Every row gives one point. To make a cloud, some directions were put in groups of two or more. Within a group, all points are equally far from the middle, so they leave a hole (a ring in 2 directions, a hollow ball in 3). The other directions are filled evenly. Then the cloud was stretched, turned, moved and blurred a little. Count the holes, and give their numbers of directions, smallest first.

Cloud, 14 rows:
[[ 31  53]
 [ -9  21]
 [ 22  27]
 [ -3 -60]
 [ 14  22]
 [ -3   2]
 [-28   7]
 [ 23  25]
 [-13 -12]
 [ 46  -7]
 [ 47  13]
 [-18 -55]
 [ -9 -25]
 [-15 -48]]
Holes: 0

Cloud:
[[-36 -48]
 [ 57 -19]
 [-51   8]
 [ 35  37]
 [-49  15]
 [ 25 -58]
 [ 27  42]
 [ 21 -60]
 [-52  -7]
 [ -3  47]
 [-49  16]
 [ -4  47]
 [-49 -29]]
Holes: 1 (2)

Cloud:
[[  3 -60  10]
 [ -8  24  41]
 [-31  18  31]
 [  7  -4 -55]
 [ 21  14 -34]
 [ 43  14  15]
 [-37  24  25]
 [ -1 -48  43]
 [ 11  17 -46]
 [ 54   8  38]
 [  6  15 -54]
 [ 43  -1 -12]
 [ -9  30  35]
 [-20 -26  35]
 [ -4 -48  35]
 [ 52   5  14]
 [ -9  51 -38]
 [ 23  28  28]
 [ 39 -46 -19]
 [ 51   7  16]]
Holes: 1 (2)

Cloud (22 x 3):
[[-17  -1  -1]
 [-13  11  22]
 [ 36 -10 -25]
 [-23  -7  25]
 [-36   0  36]
 [-37  11  53]
 [ 58  -9   0]
 [-26  15 -15]
 [ 35  19   7]
 [ 15  20   5]
 [ -4   4  27]
 [ 35  27  48]
 [-10 -10  37]
 [ 31   3 -21]
 [ 19 -11 -21]
 [-14   0 -30]
 [-27  17  34]
 [ 17  18  -9]
 [ 20  24  51]
 [ 12  -7 -60]
 [ 16  31 -10]
 [-43  18 -27]]
Holes: 0

Cloud, 31 rows:
[[ 38  35  29  27]
 [  4  35  60 -17]
 [ 45 -22 -11 -16]
 [ 33  29  33 -14]
 [-19  -6 -25  42]
 [ 43 -48 -15 -27]
 [  3  38  15  52]
 [ 29 -20  -1 -37]
 [-40  18 -26   0]
 [ 14  39  53 -24]
 [-21 -41 -25 -31]
 [ 29 -32  18  31]
 [-25   9 -24 -20]
 [ 52 -40  24  18]
 [-18  16 -16 -28]
 [-11   8 -36  -2]
 [-37  24 -23  31]
 [ 22  14  40 -43]
 [-14 -30  34  -7]
 [  8  10  22 -57]
 [  0 -13  49  -8]
 [-21   7  -2 -52]
 [ 26 -18  31  18]
 [-42  22 -24  15]
 [ 35 -27   8  48]
 [  9  -4 -11 -33]
 [ 30 -34 -34 -12]
 [-48  32  -7 -38]
 [  4 -32 -16  49]
 [ 20 -41   2 -56]
 [ 18  26  53 -23]]
Holes: 1 (2)

Cloud, 30 rows:
[[-36  -9 -25   2]
 [ -7  12  10  15]
 [ 35 -25  12  30]
 [ 51 -20  13 -11]
 [ -6  -5  32 -18]
 [ 15 -26  23   2]
 [-15  25  -5 -16]
 [-33   5 -14 -38]
 [ -7  32  -6  14]
 [ 17  12 -31 -41]
 [-29 -41   5  17]
 [ 19  -5  28 -28]
 [-60  58  -9  42]
 [ 24 -23   9  51]
 [ 17 -34  14 -45]
 [-31 -22  -8 -46]
 [ 39  12 -26  32]
 [ 45  -1 -32  18]
 [ 45  16  32 -21]
 [ 28  -5 -16 -18]
 [-26  36   7  19]
 [ 13  28  28  43]
 [-20 -13  35 -46]
 [-23  33  -5  -3]
 [ 13  17  14 -13]
 [ 35 -41  19  39]
 [  2  30  21  39]
 [-39 -14 -35 -19]
 [-28 -27  -1 -46]
 [ 32  48  21  28]]
Holes: 0

Cloud (30 x 4):
[[-11   9 -17  32]
 [ 37 -22 -55  12]
 [ -6  29 -37  16]
 [ 24 -19 -60   0]
 [ -3  -5 -49 -37]
 [ 22 -44 -32  16]
 [ 31 -42  13   1]
 [ 16 -35 -49   6]
 [ 39 -46  -3  11]
 [  8 -27  30   7]
 [ -2 -20  25 -29]
 [ 29 -46 -15  17]
 [-11  21  39 -12]
 [ -3  -4 -47 -39]
 [  0  38  23 -18]
 [ -7  32 -39  10]
 [ 11 -30  28  -9]
 [ 13  23 -47  14]
 [ 53   7   6  29]
 [ 22 -29  16 -26]
 [ -6  38 -40  -9]
 [  9  25 -44  16]
 [ 38 -47 -20  16]
 [-14  -9  34 -24]
 [-33  -6  -9 -45]
 [ 28   9   2  41]
 [-29  -8 -17 -46]
 [ -2  44   4 -26]
 [ -8  -9 -17 -50]
 [ -8 -16  17 -39]]
Holes: 2 (2, 2)
